Every row gives one point. The points of each table are mixes of a few directions, plus a little noise. How many directions does each table use, and how many do they share? Where both have some left over, give the other angles between the two spaces (their principal angles), to ten degrees, smallest first.

First:
6  0
-72  1
18  0
-12  0
60  -1
Second:
36  0
29  0
36  0
-74  0
-44  0
17  0
Directions: first 1, second 1, shared 1

First:
20  37  20  21  -36  -13
-15  -42  36  -34  22  -44
1  3  -2  2  -2  3
-20  -34  -33  -17  38  26
36  61  54  32  -66  -42
-12  -18  -24  -8  22  21
-11  -8  -52  3  23  50
Second, 6 rows:
-12  0  -14  -44  -41  6
22  -9  0  22  12  -28
4  -5  -2  -45  -42  15
15  48  -10  29  59  -21
-57  -48  18  77  29  0
30  10  10  -38  -17  27
Directions: first 2, second 4, shared 0; angles 60, 70

First, 8 rows:
-42  5  63  -5  -27  -32  16  50  -1  -33  43
17  -52  42  60  -33  53  -40  0  41  -2  8
23  4  -18  11  -9  -23  23  32  19  1  -8
3  2  19  -6  -6  8  -29  23  -6  4  2
47  6  -84  -15  -46  -40  -16  -18  -15  -41  -45
-5  20  39  4  40  37  -40  -29  -5  24  10
-13  40  -39  -15  57  -23  57  -63  -10  10  -4
-28  -25  -23  -34  25  19  30  7  -21  37  -5
Second (8 x 11):
0  -22  -68  18  28  2  13  18  62  37  -82
-21  2  -42  -19  17  -29  3  70  34  27  -66
26  -17  2  36  0  36  4  -72  3  -4  21
-23  28  38  -43  -16  -33  -11  54  -39  -18  29
29  -18  1  39  0  39  6  -79  5  -4  20
0  1  2  -1  -1  -1  0  0  -2  -1  3
3  17  58  -12  -24  3  -10  -24  -53  -34  73
-12  11  8  -20  -4  -18  -4  32  -10  -3  1
Directions: first 6, second 2, shared 1; angles 40

First (8 x 18):
-28  -46  40  -8  -43  24  30  -51  -71  35  -77  10  4  40  -12  -35  -34  -29
-5  -15  -44  38  30  -36  -46  111  67  -79  -24  -36  31  -42  17  -75  -4  6
-13  -10  -15  -37  -20  -40  -2  -17  -38  28  38  70  -13  -14  0  76  51  18
17  -39  -14  -22  -7  -15  -2  -7  23  -41  12  19  -32  -37  34  40  -12  -3
23  56  4  9  26  22  3  -10  26  16  48  -25  -3  8  -10  19  8  11
19  59  21  7  17  38  17  -37  3  40  37  -24  -3  28  -20  18  2  5
3  -23  14  -3  -11  15  12  -22  -5  -8  -24  -6  -10  4  9  -8  -28  -14
-17  18  -6  18  7  -9  -12  34  -5  11  -10  -8  27  11  -18  -33  16  7
Second, 11 rows:
52  -6  14  -33  -28  41  40  -72  15  13  9  -31  9  15  18  17  -52  -25
-8  31  12  84  48  34  -15  55  24  -34  -46  -61  -7  17  -26  -88  -12  -1
-18  3  60  -28  6  50  18  -51  5  26  -10  -37  -4  21  16  -33  -61  -26
-30  -13  5  -34  -8  -25  -8  -2  -19  17  15  38  0  -11  9  24  19  6
-51  -4  47  -38  6  12  -3  -24  -12  31  -3  9  -7  6  12  -18  -19  -8
38  -5  -48  15  -17  -31  -1  19  0  -21  15  17  8  -14  -4  37  35  15
-23  -23  16  -75  -27  -21  5  -44  -26  38  30  47  1  -12  22  49  1  -3
48  -14  -67  -3  -32  -44  2  14  -5  -17  30  38  10  -21  -1  69  46  18
-17  14  -31  58  26  -25  -30  74  1  -30  -16  7  -4  -10  -24  -25  44  21
19  -13  -20  -27  -24  -17  9  -18  -7  4  21  23  6  -9  6  44  11  1
-13  28  11  79  46  29  -18  55  22  -31  -44  -52  -7  14  -25  -82  -9  2
Directions: first 4, second 3, shared 1; angles 30, 60

First, 8 rows:
-90  -13  -68  -14  92  -28  -32  -27  14  -39  27  -3  16  5  -16  16  68  -44  -42  -26  -12  45  49  60  -6  -52  -42  41  -25  33  36  6
49  25  -7  45  -7  48  12  31  -28  -28  -54  -27  24  -19  -32  -17  -12  13  -3  -19  28  21  40  -52  66  53  7  -15  3  -57  33  6
6  0  15  20  -33  0  11  -6  3  9  -12  -26  -7  6  9  -13  -9  15  -4  4  8  4  -27  -21  10  20  5  3  20  -9  -6  -16
-12  -14  15  11  -28  -40  4  -40  34  27  39  -18  -34  6  58  6  2  16  -9  19  -20  -5  -68  2  -26  5  -2  13  20  43  -26  -27
-26  -17  45  -44  -54  -14  9  0  4  40  0  12  -16  35  0  -14  -24  3  23  24  4  -35  -50  23  -52  -38  14  -3  22  9  -45  -11
-24  2  1  -6  -12  22  5  21  -23  -13  -49  -18  22  20  -50  -27  1  -9  -4  -11  30  13  25  1  18  -11  -2  5  11  -41  11  -1
71  11  -5  23  21  -5  -4  -9  15  4  49  30  -18  -46  55  38  -12  17  13  8  -33  -17  -6  -25  3  43  9  -23  -23  30  -1  12
24  6  2  -35  19  20  -7  31  -18  -2  -1  49  14  -9  -24  11  -17  -12  27  1  -3  -26  37  13  -14  -18  9  -25  -25  -9  -3  29
Second, 8 rows:
-8  -11  27  -6  -5  -19  -20  -41  4  30  30  -26  -13  -8  18  -5  25  -8  -15  5  -14  -13  -29  27  -30  -21  7  10  -27  44  21  -8
44  0  -10  5  20  53  -35  3  -14  -16  -15  -11  19  -44  -16  -20  0  -17  -7  -26  3  -39  23  16  28  2  -4  -7  -24  -2  46  3
3  -15  34  -11  -11  0  -21  -3  21  5  2  22  -17  -15  38  -3  -8  -13  11  -12  -10  -46  -8  8  -25  -41  9  -15  -7  14  -30  7
-2  -4  -59  -9  22  -26  16  -6  29  -3  55  34  -15  9  29  34  -19  19  8  27  -25  5  -38  13  -7  32  -27  16  38  31  -31  -17
-16  3  57  47  -22  -36  9  -3  28  -12  -22  -1  -30  -3  66  11  16  3  -3  -21  -1  24  18  -66  -3  -21  24  -22  -8  -19  -46  20
30  6  5  12  9  53  -27  6  -31  -13  -39  -35  29  -31  -42  -33  11  -17  -14  -28  19  -15  36  7  35  1  4  -5  -30  -21  61  5
-61  -17  3  -3  -25  -39  14  -16  31  5  3  -6  -21  38  27  -3  2  5  -6  8  1  14  -41  5  -22  -22  -12  21  44  8  -47  -23
10  38  -57  -36  11  14  65  60  -69  4  -13  21  48  54  -121  19  -28  28  26  48  27  69  39  -9  24  69  0  2  15  -55  27  14
Directions: first 4, second 6, shared 3; angles 70

First:
12  18  -10  14  -16  -48  -6  -40  -17  24  16  -11  -31  7  -16  46  -21  -27  -22  25  34  18  3  29  14  -8  -1  27  -15  54  34  18
-22  8  30  47  4  28  -34  44  14  60  2  24  54  -39  37  -40  13  -5  41  -26  -1  -59  14  -25  -44  23  -22  -16  23  -38  -25  -19
-34  36  1  21  -43  -23  26  3  8  51  -12  -47  -60  22  -81  23  0  -11  -10  39  68  20  -71  59  -5  -38  -63  8  8  48  0  43
33  4  0  -58  9  15  13  -28  20  -23  29  -15  25  -1  8  17  -3  26  -25  -2  -21  16  61  3  15  0  47  -6  -8  11  20  -3
44  -16  6  -60  17  -8  -20  -54  6  -35  36  -8  37  -7  35  16  5  9  -34  -22  -25  29  63  -18  18  -26  51  19  -7  -7  21  -14
-46  11  16  81  7  48  -7  92  8  58  -27  43  35  -33  24  -55  4  -1  69  -11  -9  -85  -12  -24  -50  66  -34  -42  20  -41  -38  -16
28  -42  4  -58  15  -12  -23  -46  -8  -66  8  -5  16  7  27  -5  20  3  -28  -32  -28  46  6  -31  23  -52  26  27  0  -36  -2  -17
-25  -22  -17  6  11  33  33  52  -7  -51  -46  18  -25  19  -15  -37  6  18  26  -1  -29  -6  -52  -16  4  22  -11  -27  1  -37  -33  -8
8  3  -29  7  -4  -31  19  -21  -24  -20  -6  2  -49  23  -22  34  -25  -15  -16  30  11  21  -13  23  26  13  8  11  -22  43  26  14
Second, 11 rows:
10  7  -14  42  -3  1  4  4  21  38  30  40  9  -42  39  22  -26  -29  9  37  33  -24  58  26  -7  77  5  -1  -13  51  20  8
3  -48  10  59  17  -35  -58  -39  -31  -23  -14  38  36  -20  51  -17  34  -57  25  -21  45  11  2  -17  -16  -20  -33  50  50  -23  12  -5
-5  19  -24  -50  -44  -6  39  34  45  41  17  -23  -70  13  -36  5  -36  17  -39  40  -28  16  -59  21  24  -18  -22  -16  -57  22  -54  18
49  -24  -13  -32  -19  -42  -37  -27  30  28  41  18  24  -15  59  -13  -19  -24  -27  6  -36  14  18  -23  7  -44  -17  31  -15  -15  -45  -4
-17  -36  27  31  26  -2  -56  -16  -30  -25  -5  28  27  -27  50  -13  30  -26  17  -46  16  -2  -5  -33  -10  -2  5  27  17  -38  11  -29
-11  47  -32  -2  -17  17  83  46  -1  1  -44  -37  -48  62  -97  2  -22  44  11  44  -18  -12  -37  36  2  8  -19  -52  1  29  -10  31
-57  -10  11  57  16  14  -2  28  -42  -28  -48  8  -30  6  -24  -11  24  -11  35  -18  33  -9  -64  -4  -11  20  -20  -2  16  -17  12  -8
-2  10  20  -99  -8  12  6  -8  14  -20  11  -61  -20  24  -38  0  11  50  -46  -34  -45  35  -40  -17  23  -78  24  -8  -26  -35  -23  -10
-4  39  9  24  43  50  33  21  -37  -29  -34  -7  44  24  -29  2  6  48  43  -20  -24  -50  65  -9  -22  58  57  -50  28  -4  54  -14
23  2  7  -28  3  6  -18  -6  26  26  46  14  25  -34  49  9  -19  3  -18  -5  -25  -11  50  -13  5  22  36  -1  -32  4  -2  -17
12  -2  0  2  -9  -15  9  -37  6  -9  1  -17  2  4  -18  17  15  -14  -8  21  46  32  12  35  2  -25  -21  20  29  30  21  27
Directions: first 5, second 6, shared 3; angles 40, 90

First:
-17  16  -8  0  -10  21  -11  34  -11  -37  -16  13  -5  5  -6  69  28  32  -13  46  1  -3  5  -34  -18  -27  39  -56  0  -11  16  -33
-16  35  15  -43  -10  40  -36  29  -5  -23  24  5  -11  -2  4  68  3  29  -46  50  1  -13  24  -8  -11  -9  27  -47  -8  -36  32  -30
-29  38  0  37  -14  -11  36  -29  -31  -12  -95  -30  40  28  42  -10  -31  2  29  -24  -22  49  -16  59  -65  -9  -108  75  83  58  -30  99
3  -21  -6  34  8  -34  9  -25  8  14  -11  -3  11  0  14  -55  -25  -15  30  -42  -17  3  -2  15  8  14  -32  46  -1  10  -29  34
0  1  -24  47  -9  -30  15  -11  -13  -13  -47  13  11  0  5  -10  -21  11  28  -12  -19  20  -4  7  -18  -15  -25  23  13  25  -32  31
24  -17  -6  5  5  -23  2  -19  9  24  22  10  -6  -15  -10  -44  -22  -16  8  -25  -1  -3  1  10  24  13  -2  22  -22  1  -14  3
9  37  -19  4  -23  12  54  -2  -41  -11  -74  -6  9  11  -21  36  22  5  7  22  23  53  -38  18  -50  -35  -29  2  66  72  -2  24
-27  -15  8  19  10  0  -5  8  9  -12  -12  -15  12  17  22  -1  16  1  16  -8  -10  -13  1  -16  -5  4  -3  0  5  -12  -1  6
-23  -20  23  -34  17  44  -15  41  19  -11  37  -18  -10  16  -7  43  74  -2  -17  31  26  -36  -4  -55  16  2  65  -68  -14  -36  46  -64
39  -15  21  -63  13  16  1  -12  18  53  78  -9  -23  -18  -31  -39  10  -40  -27  -12  37  -15  -8  12  47  30  25  0  -27  -10  27  -34
37  -38  -4  -6  14  -36  -51  -14  36  31  96  39  -27  -42  -12  -58  -55  -7  -13  -26  -19  -44  41  -7  72  32  44  3  -95  -63  -13  -35
Second (9 x 32):
-9  -2  12  53  19  -16  36  -71  -49  2  -43  -19  18  -55  21  7  -5  29  65  -34  7  26  -35  -10  -32  -66  -77  23  72  42  -49  102
-61  -81  1  99  17  -1  0  -50  -6  -5  13  -37  -17  34  51  -9  14  26  100  -36  -21  -25  13  -28  12  1  -8  19  8  5  -39  77
-20  -2  3  13  8  3  -11  17  -1  -26  -10  4  7  -9  8  32  20  22  3  14  -4  -13  0  -37  -7  -23  16  -34  0  -21  0  -13
18  -1  -13  -49  -22  11  -26  51  46  15  46  12  -22  66  -20  -33  -13  -42  -56  18  -6  -17  34  40  36  80  54  12  -66  -24  41  -76
5  57  -3  -30  -9  -6  -15  49  0  -36  -44  28  29  -18  -5  38  -9  12  -53  34  -13  9  4  -8  -33  -21  1  -29  2  -25  15  -42
6  24  2  3  0  -12  15  -15  -20  -2  -33  4  17  -28  4  2  -15  6  4  -8  0  21  -14  13  -24  -26  -42  15  32  18  -15  32
6  0  7  -20  10  13  -5  17  -2  -8  14  9  -4  -27  -18  34  34  9  -13  21  18  -15  -10  -43  7  -25  35  -52  -8  -18  16  -39
34  22  2  -55  -4  9  -1  25  8  12  20  17  -5  -16  -33  3  8  -19  -48  20  21  1  -6  4  12  6  28  -22  -17  -8  27  -53
22  -17  -10  -14  -19  -1  9  -19  19  48  38  -12  -22  51  -6  -70  -34  -45  -4  -25  0  8  15  72  31  72  -10  66  -22  27  5  10
Directions: first 5, second 4, shared 2; angles 40, 60

First (11 x 32):
0  28  -54  -4  25  26  31  36  3  39  -19  -22  1  -7  48  27  -20  -23  17  17  -22  2  -29  43  -2  -6  -3  29  14  -9  18  19
-1  -8  17  -4  8  29  4  -6  -3  -3  2  -17  -11  17  41  -21  -28  14  -6  -4  -12  -45  13  -50  -11  -32  -37  19  -27  -1  2  24
-19  15  -34  -29  0  37  22  19  -5  48  13  -42  9  0  51  8  -20  10  8  0  -42  -21  -18  -5  -8  -31  -5  34  -11  7  15  15
0  15  -25  -2  13  13  15  18  2  19  -10  -11  0  -3  24  11  -10  -11  9  9  -12  1  -14  20  -1  -3  -1  15  5  -5  9  9
8  -17  35  12  -10  -23  -21  -23  0  -35  4  25  -4  3  -37  -15  15  5  -11  -9  25  5  20  -18  3  12  0  -24  -2  1  -13  -12
-6  16  4  7  -32  -8  -43  -46  -15  -21  17  -22  3  6  -10  -7  13  6  -1  -62  27  -47  4  -11  -32  -24  -24  -24  25  20  -20  -40
-14  -32  36  -17  -45  -70  -19  -11  4  -13  36  48  29  -27  -121  5  72  24  -16  10  8  95  9  18  40  63  90  -47  4  15  -13  -51
13  -9  11  14  21  -1  10  10  8  -13  -18  21  -12  4  2  -4  -9  -10  -1  23  8  9  7  -1  9  12  -7  3  -7  -14  2  20
15  -7  15  15  23  11  7  4  5  -17  -20  10  -17  12  22  -12  -21  -7  -2  12  9  -16  12  -18  -1  -5  -27  7  -13  -14  1  26
-11  -11  21  -12  -26  -7  -16  -21  -7  -5  26  -4  8  1  -22  -13  15  23  -10  -17  -2  -6  11  -28  -2  -6  7  -12  -9  14  -8  -18
15  14  -25  19  24  -6  13  21  9  1  -30  14  -6  -8  2  22  -3  -33  12  19  13  24  -16  50  6  22  5  0  23  -14  6  6
Second (11 x 32):
-26  8  -4  10  11  25  -5  18  -30  -30  -18  -14  -34  -5  41  -4  -1  -14  -39  -33  -29  -11  -11  -23  -27  19  7  21  24  -6  -13  12
-21  -12  41  7  -22  6  -42  -49  -14  -17  10  -18  -6  13  36  -32  -20  25  -11  -59  24  -106  33  -67  -19  -45  -60  -8  -14  5  -26  -3
-17  9  -10  6  11  20  2  20  -22  -22  -14  -11  -26  -5  27  0  3  -14  -29  -20  -27  6  -14  -10  -21  19  14  18  21  -4  -6  8
-6  4  -5  2  5  7  2  9  -8  -8  -6  -3  -10  -3  10  1  2  -6  -11  -5  -11  6  -6  -2  -7  9  7  7  8  -2  -2  4
23  8  -10  -15  -16  -2  3  -17  14  16  28  -11  23  12  -34  3  6  12  26  14  8  16  -3  11  -2  -25  -2  -12  -11  18  14  -20
0  -9  14  2  -5  -10  -7  -13  7  6  2  7  8  1  -2  -5  -6  8  8  0  17  -22  13  -6  10  -11  -15  -8  -11  -2  -3  1
22  -20  19  -4  -11  -36  -2  -25  36  34  13  26  37  3  -38  0  -6  18  43  33  44  -10  25  18  40  -22  -20  -27  -32  -1  8  -6
1  -12  22  0  -12  -11  -16  -28  9  7  9  3  12  6  -1  -12  -9  16  12  -9  25  -42  21  -17  7  -26  -29  -13  -17  2  -6  -4
38  15  -44  -18  7  -11  41  31  27  30  13  11  26  -3  -62  32  23  -11  33  69  -12  109  -30  72  21  22  53  -4  1  8  35  -13
-23  17  -26  10  27  29  16  49  -32  -31  -30  -7  -41  -14  36  11  10  -32  -46  -12  -50  41  -31  5  -24  50  41  32  38  -12  -4  18
7  -8  2  1  5  -15  7  6  14  13  -5  18  10  -5  -13  6  0  -2  12  23  11  14  4  19  21  8  6  -6  -7  -7  5  4
Directions: first 4, second 3, shared 1; angles 50, 70

First (11 x 32):
14  10  14  16  -29  2  -18  6  15  -29  16  41  2  9  7  41  -4  -44  -15  -34  -18  -2  8  -8  -12  -25  -9  -17  -27  0  -16  32
-16  -11  -16  -18  32  -2  20  -6  -17  32  -18  -45  -2  -10  -7  -46  5  50  17  38  21  2  -9  9  14  27  10  19  30  0  17  -36
-4  -3  -4  -4  7  -1  5  -2  -4  7  -4  -10  0  -2  -2  -10  1  11  4  9  4  0  -2  2  3  6  2  4  7  0  4  -8
9  6  9  9  -18  1  -11  3  9  -18  10  25  1  6  4  25  -2  -27  -9  -21  -11  -1  5  -5  -7  -15  -5  -10  -16  0  -9  20
-17  -12  -17  -19  34  -2  21  -7  -18  34  -19  -48  -3  -11  -8  -49  5  53  18  41  22  2  -9  10  15  29  10  20  31  -1  18  -38
1  1  1  1  -2  0  -1  0  1  -2  1  3  0  1  1  3  0  -3  -1  -3  -1  0  1  -1  -1  -2  -1  -1  -2  0  -1  2
39  28  39  43  -79  5  -48  15  41  -78  44  110  5  25  18  112  -11  -121  -41  -93  -50  -5  21  -22  -34  -67  -23  -47  -72  1  -42  88
-22  -16  -22  -25  45  -3  27  -9  -23  45  -25  -63  -3  -14  -10  -64  6  69  23  53  28  3  -12  12  19  38  13  27  41  -1  24  -50
-23  -16  -23  -25  46  -3  28  -9  -24  45  -25  -64  -3  -14  -10  -65  6  70  24  54  29  3  -12  13  19  39  13  27  42  -1  25  -51
24  17  24  26  -48  3  -29  9  25  -48  27  68  3  15  11  69  -7  -74  -25  -57  -31  -3  13  -13  -21  -41  -14  -29  -44  1  -26  54
-6  -4  -5  -6  11  -1  7  -2  -6  11  -6  -15  -1  -4  -3  -16  1  17  6  13  7  1  -3  3  5  9  3  7  10  0  6  -13
Second (11 x 32):
35  24  9  13  28  -17  -19  -20  1  -10  4  40  -15  32  10  -22  -53  0  0  -55  -17  -47  0  21  52  3  14  32  -16  -5  -43  14
33  3  27  2  10  -26  -36  -15  -11  -8  5  29  -13  15  27  -1  -45  -6  28  -44  -21  -66  5  32  17  18  18  2  -23  -2  -52  19
28  1  11  -3  27  -3  -30  -23  -17  -24  -10  6  14  12  40  -34  -43  12  22  -13  -17  -65  -16  38  -12  7  14  -13  -11  -1  -33  -7
-26  -27  -10  -22  -37  13  22  3  -22  33  -27  -31  42  -33  -13  20  60  -5  3  67  14  42  5  -14  -75  -17  -13  -41  9  -15  57  -29
28  1  21  -2  -3  -40  -17  -14  -21  40  -6  36  -20  9  -5  14  -24  -9  17  -35  -9  -36  25  17  37  15  14  21  -19  -19  -31  16
-50  -16  1  3  -45  16  20  46  34  -13  32  -29  -17  -33  -22  56  60  -23  -15  30  19  72  7  -45  -21  -2  -22  -21  14  22  32  22
38  16  -12  -2  27  -9  1  -36  -27  24  -32  32  20  26  -2  -38  -35  11  -6  -20  -12  -30  -1  21  22  -17  10  26  -10  -26  -5  -20
-47  -14  -14  0  -37  29  31  36  22  -11  14  -33  9  -29  -23  36  65  -14  -23  47  20  76  1  -42  -42  -18  -26  -26  19  13  51  -2
8  -11  -11  -25  38  -9  5  -28  -42  39  -38  -32  19  -6  7  -60  -12  50  26  35  8  -31  -10  31  -2  21  14  9  19  -14  10  -47
-35  7  -16  18  -39  39  24  38  44  -47  31  -1  6  -8  -17  45  46  -39  -47  9  6  77  -6  -50  -29  -41  -30  -21  2  20  38  23
-13  12  -4  13  31  6  3  17  30  -30  29  -16  -40  11  2  -24  -19  20  -1  -19  9  1  -14  -7  54  25  6  31  17  26  -22  10
Directions: first 1, second 5, shared 1

First:
-6  -4  -46  -18  55  36  7  -42  52  -42  36  -6  23  -16  1  -2  -30  48  26  25  7  49  32  47  17  34  19  44  19  -8  -22  -1
8  3  12  0  -18  -14  3  11  -16  2  -14  -6  -7  7  -1  -3  11  -7  6  -11  -3  -16  1  -1  1  -7  -8  -12  -12  -5  9  9
25  -1  -12  9  -16  -35  0  17  -24  -18  -5  -11  12  20  -19  -5  -6  16  20  -18  26  1  36  27  6  -3  -4  -8  -31  -16  16  24
18  0  21  22  -45  -44  -7  39  -49  17  -26  -1  -6  22  -12  -2  14  -20  -9  -28  16  -28  0  -14  -9  -24  -12  -34  -30  -3  25  12
10  -18  -37  52  13  -30  -33  20  -10  9  10  18  39  6  -24  7  -53  7  -36  -4  69  39  23  -7  -25  -8  15  -12  3  11  -6  -6
21  -10  -7  41  -28  -53  -22  41  -42  13  -13  8  18  24  -24  1  -20  -9  -18  -24  50  1  17  -8  -19  -23  -2  -32  -23  -1  16  10
-22  16  18  -52  18  51  29  -38  38  -14  6  -13  -29  -20  27  -3  35  5  28  21  -65  -15  -24  9  24  19  -6  28  19  -3  -12  -5
13  -5  -38  2  23  -3  -2  -8  13  -30  17  -7  25  4  -11  -4  -24  37  22  4  26  35  37  38  8  16  11  19  -7  -11  -3  11
-19  10  -7  -49  39  55  26  -49  50  -33  22  -14  -11  -23  20  -5  15  27  36  28  -46  10  0  32  29  30  6  44  20  -7  -18  -3
-29  20  61  -46  -11  50  29  -22  16  25  -17  -4  -58  -24  38  4  61  -39  -1  11  -90  -53  -66  -37  10  -1  -16  4  25  12  -4  -19
-15  -5  32  46  -26  -13  -30  33  -26  68  -20  32  -12  -4  6  16  -5  -64  -75  -8  10  -22  -58  -83  -43  -37  -4  -42  21  35  -2  -31
Second:
22  10  15  -3  -56  -40  37  21  -80  -17  -20  -23  -17  27  1  -9  25  -9  24  -30  1  -13  7  23  25  4  14  -39  -41  -24  63  22
-23  -1  18  -27  56  53  -46  -23  121  24  5  19  -1  -34  -3  8  13  13  -4  33  -43  -39  -12  -29  -27  -21  -58  62  35  26  -95  -12
-18  -7  -47  0  45  37  18  -38  13  -27  40  2  20  -17  17  2  -43  19  -6  27  16  73  4  23  16  41  52  16  35  1  5  -23
7  7  34  -12  -20  -12  -13  16  10  15  -25  -2  -16  6  -8  -2  35  -7  11  -11  -24  -53  -4  -13  -8  -25  -40  2  -18  -1  -15  15
9  2  -6  2  -22  -16  26  4  -47  -16  -1  -13  -3  12  4  -4  0  -2  10  -11  10  15  5  18  17  13  25  -22  -15  -14  41  6
10  3  -1  2  -23  -18  22  7  -45  -12  -3  -11  -5  13  3  -5  3  -3  9  -13  8  9  6  16  15  10  19  -22  -17  -12  38  8
2  -2  -24  7  -4  -4  27  -9  -39  -22  14  -7  6  6  9  -2  -19  5  2  -1  19  43  6  23  20  27  42  -15  0  -10  39  -4
21  7  47  5  -53  -46  -17  42  -26  26  -41  -3  -19  22  -18  -3  40  -22  6  -30  -9  -70  -3  -23  -14  -42  -47  -25  -38  -3  4  23
-19  -21  -21  43  55  20  -68  3  72  42  15  44  35  -22  -16  17  -52  -5  -64  26  38  19  -9  -51  -52  -25  -15  23  46  41  -72  -31
-19  0  -13  -22  46  46  -2  -35  59  -11  22  2  4  -23  11  3  -8  18  5  28  -21  16  -3  7  4  17  1  38  30  7  -35  -13
9  3  4  3  -23  -19  13  10  -35  -5  -6  -7  -5  11  0  -3  6  -6  6  -13  5  -2  3  7  8  1  8  -18  -16  -9  27  8
Directions: first 3, second 3, shared 2; angles 60

First, 8 rows:
-3  -3  5  -2  -36  -16  -6  3  24  -10  -11  5  4  18  -28  -13  6  -25  -28  -17  -28  -24  -6  1  2  -4  -10  -12  7  -17  2  11
-43  -57  9  -15  -48  -62  -29  25  64  16  -82  20  -2  -1  -1  1  19  -16  -8  -2  -4  9  -48  -15  38  25  -6  42  -63  27  31  -6
25  10  -1  2  -25  25  19  -21  12  -20  35  -7  4  25  -51  -26  -1  -20  -20  -16  -35  -41  30  -5  -14  -17  -29  -44  43  -23  -14  9
27  15  -15  6  59  58  34  -28  -41  4  52  -22  -8  -16  14  5  -16  34  43  24  29  18  42  -5  -15  -6  -7  -13  23  19  -21  -17
-8  -2  7  0  -21  -20  -14  11  11  -3  -15  8  3  6  -6  -1  6  -13  -17  -10  -11  -7  -14  4  5  2  3  3  -6  -11  6  9
-29  10  5  3  36  -31  -32  32  -34  20  -30  11  -1  -33  73  38  0  25  14  14  45  47  -41  21  9  12  50  50  -41  13  20  -1
-5  -6  -8  1  61  19  11  -2  -30  22  5  -9  -9  -35  50  23  -11  42  52  32  51  47  5  -4  5  11  12  28  -25  38  -4  -23
33  33  -2  6  -26  24  14  -18  -7  -28  47  -5  9  32  -51  -24  -3  -28  -37  -26  -45  -51  31  8  -24  -23  -19  -55  62  -43  -19  19
Second, 11 rows:
-16  -49  -26  -17  10  28  121  -18  29  42  32  -7  -30  -13  -19  15  3  2  19  20  -26  -12  67  -56  -31  -4  -107  -11  -14  42  -30  -36
48  46  -15  0  9  28  -37  12  -30  -40  11  28  10  -24  5  18  -7  -23  7  -43  17  25  -10  11  -25  4  36  2  31  -49  31  25
-51  -18  44  3  -4  -19  -33  -8  28  51  -36  -29  13  32  2  -38  -5  16  -16  39  -2  -4  -32  29  55  10  34  -17  -40  47  -1  -7
-35  -28  16  6  -10  -34  4  -4  15  17  -16  -18  -2  19  2  -13  7  17  -7  26  -9  -15  -7  -1  24  0  -8  7  -23  31  -20  -11
22  16  -9  -14  15  42  13  -7  2  15  14  4  0  -12  -7  -1  -7  -12  6  -4  0  7  18  1  -11  2  -6  -22  10  -6  15  2
82  51  -48  3  2  22  -10  8  -44  -80  38  35  -7  -35  7  33  10  -21  10  -53  12  0  16  -7  -54  -12  5  16  65  -80  17  27
-43  -29  23  1  -5  -36  -4  35  -14  -19  -29  13  8  -8  3  40  -13  -4  8  -25  8  51  -23  -23  -6  14  1  33  -41  16  -2  -6
58  55  -15  -12  25  71  -25  -17  -3  12  22  11  8  -13  -5  -21  -9  -21  -1  -8  7  0  6  33  -4  1  34  -41  39  -32  39  18
-14  3  21  15  -15  -41  -51  8  -8  -19  -23  -4  13  18  11  -11  4  11  -14  2  6  -4  -35  20  25  -1  41  16  -7  -6  0  9
-23  -36  -11  -2  -5  -13  63  -10  19  17  11  -11  -18  3  -7  2  13  12  7  22  -16  -22  32  -31  -8  -7  -60  5  -11  25  -31  -24
-28  -12  23  16  -23  -50  -40  -4  7  -1  -24  -20  5  30  10  -25  8  21  -16  26  0  -24  -30  20  37  -4  27  13  -14  13  -15  3
Directions: first 3, second 4, shared 0; angles 30, 40, 70
